Rows are points. The window is the flat piece filled in between its corners: a triangle in 3 columns, a solid with four corners in 4, and so on. A path goes straight from each point to the next, and from the last back to the first. List the points from which the path goes on through the window.

Window:
[[ 12  12  68 -38]
 [ -7  32 -74  33]
 [ 32   7  61  10]
 [ 22 -52  65 -14]]
Path:
(1): [ 59  -6  67 -24]
(2): [ 66 -51  36 -28]
(3): [-35 -26  91  12]
(4): [-32  17  32  10]
(5): [ 45  -7  -2 -35]
(6): [ 36 -31  50 -23]
(7): [  0 -52  61   4]
(8): [-34  10 -50  48]
(9): [ 52  57 -74  -8]
(10): [ 36 -28  54 -29]
(11): [-17 -25  75   3]
(12): [-20 -57 114  17]
(13): [ 66 -37  78 -42]
(14): [ 48  -3 -49   5]
(15): [-46  12  11  40]
(16): [-20   8 100  10]
Through the window after points: 2, 6, 8, 10

Window (8 x 8):
[[ -19   69  -42   13   61    1   39   -3]
 [  -5  -16   66  -29   25   26  -34  -21]
 [ -53    2  -44  -15  -90  -18   40   65]
 [  14   36  -40  -41   -6  -54    9   -9]
 [ -57  -18   34   20  -33  -52   32   52]
 [ -45  117   12   -7   45   -6  -57  -31]
 [ -78  -31   62  -44   37   -8  -55   45]
 [  37   15 -121   23  -86  -53  -36   29]]
Path:
(1): [ 44  63   8 -25 -28 -22 -26  61]
(2): [  1  36 -28  -7 -44 -22  25  64]
(3): [-44   1 -42   1 -40 -34   3 -15]
(4): [-47  35 -10  -5   8 -32  -7 -32]
(5): [-12  59   8  -9  11 -16 -15  38]
(6): [  2  65  16  -1  -5 -23 -14  31]
(7): [-34 -10 -54 -10  25 -47 -35 -45]
(8): [-75 -24  19  12 -29 -19  34  -8]
(9): [  5  42   5   1  14 -48  -1  81]
(10): [  7  30   6 -19 -11 -44  24  86]
(11): [-98  -6 -25  30 -24  -4  22 -40]
(12): [-70 -22 -26 -30 -19 -16   2   3]
(13): [ -1   5   0 -15 -30 -29  -4  72]
(14): [ 12  53   3 -22 -22 -11 -22  70]
(15): [-94 -73 -12 -13 -31 -13  13 -26]
(16): [-40  10 -18 -17 -12 -27 -19 -12]
Through the window after points: 4, 8, 10, 14

Window, 11 rows:
[[  40  -40   32   20   48   -2   29  -17    5  -39   -6]
 [  62   16  -80   -3  -49  -17   52   38  -27   62   13]
 [   7   50  -81   18  -23  -21   20  -38    2  109   44]
 [ -67   46  -79  -47   -3  -12   35   -1   -7   34   24]
 [  57   26   80  -95   21  -26  -21  -27  -64   -5  -46]
 [  27  -36   59  -44  -55  -20  -28   -7  -37   28  -44]
 [  48   23  -43  -28  -64 -101  -31   -7  -24   31    3]
 [ -31   15 -105    4   14   39   13  -40  -64   10   45]
 [  49   24   42  -79  -17   14  -66   -5    9  -15   -9]
 [ -42   14 -121  -64    3   47   73 -103   -8    1   28]
 [  52  -38   25  -93    5  -44  -40    4  -26   41   17]]
Path:
(1): [ 28  -9  26 -44 -19 -49  32 -21 -34  -8  71]
(2): [ 20  -9 -35 -48   4 -19 -11 -14 -26  51 -12]
(3): [ 55  15  23 -80  21 -21 -41 -10 -30  25 -62]
(4): [ 34  14  43 -55   1 -17  10 -29 -47 -10   1]
(5): [ 21   2  -5 -39 -47  -9  10 -24 -11  11  60]
(6): [ 17  -1 -69 -16  48 -11  -8 -12  -6  44 -52]
(7): [ -1 -50 -80 -47  12 -24 -31 -39   1  47 -67]
(8): [ 39  20  18 -51 -21 -13  25   8 -34  17  57]
(9): [ 38  44 -29 -40 -74 -35   9 -10 -13  -7  79]
(10): [ 29  -2 -69  -2  -2 -61 -10  -8 -29  93 -55]
(11): [ 24 -34 -57 -37   4 -24  -8 -11 -15  59 -36]
(12): [ 22   8  43 -15 -23 -25  49 -16 -53 -14  58]
Through the window after points: 3, 7, 9

Window:
[[  93  -11  -12  -49    4   42   30  -14   18   20  -36  -51  -58  -23]
 [   4   40   -8   26   -8  -35  -36  -17  -89  -76   35   38  -25   52]
 [  39  -69  -57   -1   14  -36  -25   26  -15  -66    8   43   20   12]
 [  -9  -61   -7   30  -54   -1  -40  -25  -32   19  -40   18   38   -1]
 [ -14  -33  -15  -73  -14   59    9 -113  -14  -14   12   59   66   56]
 [  -1   48   -8    2   13  121   20   62   43  -62 -105   61  -21  -32]
 [  -6  -43  -44  -99  -26  -20   32   39   20  -14   -3  -41   -8  -34]
 [  -9  -47  -36   36   -2   14    6   53   -6   18   32   10  -56   17]
 [   6   19  -66  -19  -29  -18  -15   30   38   48   22   -3    0  -19]
 [  -5   11  -33   46   51    7  -52  -34 -114   63   21   -3  -60   -6]
 [ -18  -64   16   32   65  -31  -71  -77  -15   18   -5    5  -58   50]
 [  44  -59  -20  -42   19  -61   45   38   29   64  -19   42  -21   28]
 [ -37   20   51   70   55   39  -44    8  -22   42   19   -6   33    3]
 [ -53  -50  -73   54   44  -30   74  -28   11  -51   13   38  -17   24]]
Path:
(1): [ -8 -30 -30   8  15   7 -16  14 -23   3   3  -4 -20  36]
(2): [ -8 -27 -78  16  10  -5 -31  19 -27  50 -25 -40  16  85]
(3): [ -8 -12  -2   8  -3 -12  19 -29  16 -25  30  61 -33 -71]
(4): [ 39 -24  -9 -10   5  12  -9 -14  -4   3  -6  17 -32 -22]
(5): [  5 -20 -79 -14  32   3  19  34 -35  -3 -38 -73  -1  69]
(6): [  7 -11 -54   5  13  -7 -16  16 -26  28  -5   3  -4  30]
(7): [  6 -15 -17  -1   5 -10  -8  -5  -5  31  16  19 -28 -21]
(8): [ 30 -21  -7  31   4  -2   3   5   1  -2  26  46 -27 -39]
Through the window after points: 2, 4, 6, 8

Window, 14 rows:
[[  69  -26   12  -28   29   89  -65  -16   19   36   66   66   26   15]
 [ -85   13   61   29   -8   33  -15   30   59  -22   44   -9    4  -36]
 [  35    3  -34   21  -46   -4  -52   -4    2   55  -23   25  -38   40]
 [  46   27   -2  -45  -22   41   -6  -20   46   13   38  -31  -51   70]
 [ -34   31  -43   56  -45   23  101  -39  -25  -15    4  -80   58  -73]
 [  95   50  -42   53   18   -1   22  -49    7   53   38  -39    2  -27]
 [ -18  -25   43   16   94   38  -18   13   -4   -1  -75  -36   36   55]
 [ -61   91   -5    1   26   16   25  -42  -15  -47    1   25   37  -41]
 [  36   23   23   23  -11  -24   27  -83   14   25   81    5   11    7]
 [  25  -73  -92   -9   50   44   69   37    7   33  -12   -6    8   30]
 [  35   -9  -20  -27   -5   -4  -33   50   -4  -34  -19   16   -2   37]
 [   8   82   49   -4   49   38   41    7  -55   -2   -9   38   29   31]
 [   3   28   44  -38   29   -6   37  -19   45   72   14  -55   47   21]
 [ -66  -43  -15  -27   37   33   -8   28  -39  -14   23 -121  -41  -20]]
Path:
(1): [ -1  47 -38  18   0   2   8  -2  17  19  35 -49  45  68]
(2): [ 11 -14  35 -16 -18  44  51 -33  -5   5 -21  -8 -31 -84]
(3): [ 37  -9  13  -2 -15  10   2 -26  -2  40 -20   8 -20 -21]
(4): [-10  57 -80  55 -13  10 -14   9   3  10  31 -36  25  65]
(5): [  0  55   0  12  -8   8 -32 -17  -8 -10  56 -35  31  35]
(6): [  0  30  35 -18  14  32  14 -34  14   3  -4  13 -14 -19]
(7): [  4  35  53  -9 -25  13   1 -27  23   0  -7 -10 -29 -48]
(8): [-19  39   9  24  19  25  -2 -12  -1   6  45 -15  43  28]
(9): [-39  20  12  30   6  43 -17  18  32  -3  46 -16  64  18]
(10): [ -6   1  35  -3  14  28  -4  -4  24   8  16   2 -23 -23]
(11): [ 54 -14  13 -21  -6  25   8 -21  30  23 -30 -23 -32 -11]
(12): [-13   5 -12   4  22  29  -8  19   1  14  60 -17  19  48]
(13): [-29  49 -27  19  16  22  -1  23 -20  22  69 -13  43  49]
(14): [ 37 -16  15  -1  14  46 -14 -17  33  16  18  12  -2 -21]
(15): [ 31 -21  66 -21  43  40  26 -27  29  29 -65 -32  -5 -55]
(16): [  2  16 -17  33  36  16 -15   3  -7   9   6 -21  22  50]
Through the window after points: 1, 3, 9, 13, 15

Window (14 x 14):
[[ 53 -35  27  36   0  15 -26  36  -9   2 -23  20  39 -11]
 [ 40  -9  16 -24 -11 -29 -56   4  13  59 -50  38  51 -60]
 [ 32  -7 -42   3  27  14  -2 -11  20  34 -50   4  34 -10]
 [ -6  11   6  74  22   6  -1 -37 -13   0   9  -6 -12   3]
 [ 73  21 -23  19 -57  42 -27  -8   1   9 -14  -1 -28 -23]
 [ 18 -19  -3   7 -45  54  53  13 -35  17   2  20  16  -5]
 [-45  -6 -88  13  -7  -6 -10  40  14  -5   8 -20  18 -18]
 [ 14 -43 -37 -11  -7  64 -56  30 -44  32 -15  32 -16 -65]
 [-30  -1  50   3 -15  57 -22 -36 -11 -29 -24   6   1  34]
 [ 27  -5  26 -29  25  75 -43 -62 -10 -46 121  -5 -27  -2]
 [ -1 -34 -53  23   2 -36 -26   1  64 -15  21  44  -2 -15]
 [ 47 -36  21 -28 -56 -17 -29 -39   9   1 -46 -33 -46 -19]
 [ 32   2   7 -25  -2   7 -39 -21 -36 -36 -32  17 -28 -48]
 [-48   4  66 -53  47  45 -44  46  16  -4   9  31 -41  30]]
Path:
(1): [ 29 -22 -30  -2  -3  -2 -73  -5 -38  33 -21  31  -2  13]
(2): [ 17 -23   8   6 -13  31 -15   7   0  -2 -13   2  -4 -34]
(3): [ 20 -14  10 -11  24  60 -14  -1  22  -6   3  -4 -10 -65]
(4): [ 16 -11 -26   6 -16   4 -45 -29 -40  12  16  23   5  38]
(5): [  8   1 -15  31   8 -10 -13 -22 -26   6   7  15   2  34]
(6): [ -1  -1  16  55  12  28 -10 -22  16  -7   0 -10 -17 -42]
(7): [ 11 -16   9  15 -24  43  20   0  -3   2  -6   5   1 -25]
(8): [ 32 -13 -14 -16  -9 -13 -43  -5 -44  17  -3  25   4  46]
(9): [ 15  -3  -5 -16   0   9 -32 -16 -21   8  10  16  -9  48]
(10): [  3 -18  39  -6   2  42 -28   0  28 -24   2  -1 -25 -56]
(11): [  4  -5   7   3   5  44 -20  12  19 -25  -5 -11  -8 -46]
(12): [  2  -7 -20 -20   8  -7 -26 -11 -25  31 -29  36   6  37]
(13): [ 30 -13 -18 -41  -8  21 -42  -8 -37  -1  23   6 -16  42]
(14): [-14  -7   8  27   3  48  -3 -16  20 -20  28   2   7 -50]
(15): [ 26  10 -10  15  -3  31   1   1  35  -7 -32  -2  -4 -49]
(16): [ 23 -13 -28  -3 -11  16 -28  -7  -9  14  -6   3   2  -2]
Through the window after points: 1, 3, 5, 7, 9, 11, 13, 15

Window, 14 rows:
[[  11  -33   12  -24  -21   24   10    8   16    3   -5    4   35   26]
 [  15   10   -4  -30   -5    3   17   15   -5  -13   -9   -4   16  -24]
 [   0  -18   26   -3   -7   12    3   43   29   19   -6   -4    1  -16]
 [  47   -7    8   24   -7   -1   30    2   14    1   28   14   19  -12]
 [  12   30   -8   10   -3   18  -12  -17   21  -22   -5   23  -25   -4]
 [ -11   28  -32   13   -4   -4    3  -32  -34   12    1   12  -29    6]
 [  12   -2   -1  -15   31    9  -12    0   17    8   18   18  -19  -16]
 [ -12    8   20   -2   -3   -2 -121  -23  -10    0   -6   31  -43   -8]
 [   5  -19  -34  -15  -10  -29    0   12   23   12  -13  -12    7   11]
 [ -14    8  -11   17   25   -2  -26   -5    6   -6   -1  -10    1   -8]
 [   4   -8    1  -13   -4   -1   -8   27    2  -12   17  -21  -15    9]
 [  31    6   30   29   21  -15   34  -32   -5    5  -11   -2  -24   17]
 [  12  -30    2   -3   -7   17   28   12   -9  -35   -2   30   -4  -25]
 [  25   -5    1   10   -6   11   30  -40   24  -11   31   -2  -12  -47]]
Path:
(1): [  4  12  20  -4   7 -20  11 -15   8  -5   9   6 -11  -2]
(2): [-15 -15  19  11 -13  -6  23  -1  14   2  23  19  -5  -5]
(3): [ 27 -13 -12 -14   5   4  -4   4   2  -4  -9  -7   2 -15]
(4): [ 28 -24 -18  21   7  19   0  25   0   2   3 -44 -23 -10]
(5): [-12  11  18 -33 -11 -18  -6   1   8 -16  16  24  -1  15]
(6): [  2  -2   4   2   5 -12   4   2   8  -9   9   7  -2 -12]
(7): [ 34  10 -12  17  -1  27 -13 -10   5   5  -7   4 -22 -10]
(8): [ 10  -1 -29  -5   6  27 -12  -7 -13  -6 -17   6 -35  -9]
(9): [  5   7  28  15  -6 -43  14  -6  22  -2  27  14  17  -8]
(10): [-14  -1   4 -26 -13  -6  13  14  15  -5   6  20   1  -2]
(11): [ 28 -25  12  19   5  22  -5  13   2  -5  -6  -7  -9 -17]
(12): [ 35  -5  -6  -7   7  14 -13   4   3   4 -18  -4   3 -10]
(13): [ -7  -7   6   0 -12 -11  -3   4  14  -4  20   7  -9  -2]
(14): [ -3  27  27 -15   1 -22  14  10  18   1  10  13  14  19]
(15): [ 16 -42 -34  10   5  30 -28   8  -2   9 -14  -5 -25 -27]
(16): [ 19  -3 -26  23   5  18  -4  -5  -5   8  -4  -2 -24 -21]
Through the window after points: 4, 10, 12

Window (14 x 14):
[[ -35   45   63  -15   94   27  -13  -49   58  -54   10   41    7   -5]
 [ -65  -98  -80   -3  -26    2   26    3   78    3   69   51   -6  -84]
 [ -95    1   42   35  -52   68   10  -14    4    1  -60  -11  -47  -17]
 [ -20  -42   -6   24  -45  -14   43  -19    9   29   31   97   -4  -59]
 [   8  -67  -71  -43  -27   10   66   23   53   20  -77    3   -7   -8]
 [ -23  -24   43   39   13    7    5   33  -53  -32   29    1  -74  -27]
 [  14   69    7  -35  -17  -15  -34   -4   45   22  -15  -31   -4   48]
 [ -10 -121   -7  -22   25   82   -2  -49   31   24  -18    3  -43   52]
 [  -2   41  -40   47   23  -66  -59  -67   -3  -65   -9   38   43   30]
 [  -2  -13   40   55   32  -52    0   30   16  -44   68  -17   49   29]
 [ -18  -16   24  -46  -26  -90   70  -18  -57  -28   45  -11   19  -66]
 [ -31  -52  -46  -27  -31   90   37   23  -35  -54   16  -14   14   16]
 [ -20  -18   21    6   41   71  -38    2   37   18  -21  -35   28  -27]
 [  69   -9  -68   86   29  -25   90  -84   61  -12   -2   19  -17  -10]]
Path:
(1): [-30  41 -80  50  83 -15  19  -8 -43  -7  33   2  50  33]
(2): [ 23 -53  28 -15 -22 -26  -7 -34  67 -40   8  28  -4 -26]
(3): [ 35 -32  37 -20 -44  15 -21 -24  40 -74  30 -17 -25  -6]
(4): [-64 -15 -38 -13  26 -15  69  -3 -44  41  -6  13  24 -12]
(5): [-87 -12 -17  16  59  -5  65 -34 -35 -22  23  19  -3  32]
(6): [ 17 -19  19   5 -35  35 -27  -1  35 -27  16  -3   4 -40]
(7): [ 35 -54  59  16  -7  31   1  24  57 -99  10  16  45 -51]
(8): [-38  12 -47  12  19   1  16 -45  -6  17  -9  -9 -30  33]
(9): [-58   8 -13   5  67 -21  55 -17 -36  66  64 -21 -12  -5]
(10): [ -7 -43  18 -14 -28  12  26   0   8 -34   0   5 -12 -26]
(11): [ 33 -48 -15 -15 -34   7  31 -14  29 -38  13  37  -5 -49]
(12): [-88  10 -28  45  25 -25  26 -38  22  69   0  29  24  28]
(13): [-45 -33 -53  -9  15 -10  16   2  24  28  34  11   7 -18]
(14): [ 27 -44  33  17 -23  17  16 -30  14 -72   7  35  -4 -27]
(15): [  -7  -70   37   45 -120   70  -19  -13   12  -42   34  -29  -27  -93]
(16): [-34 -12 -26 -11  69 -26  29  -2   4  -2  -2  33 -13  28]
Through the window after points: 3, 15
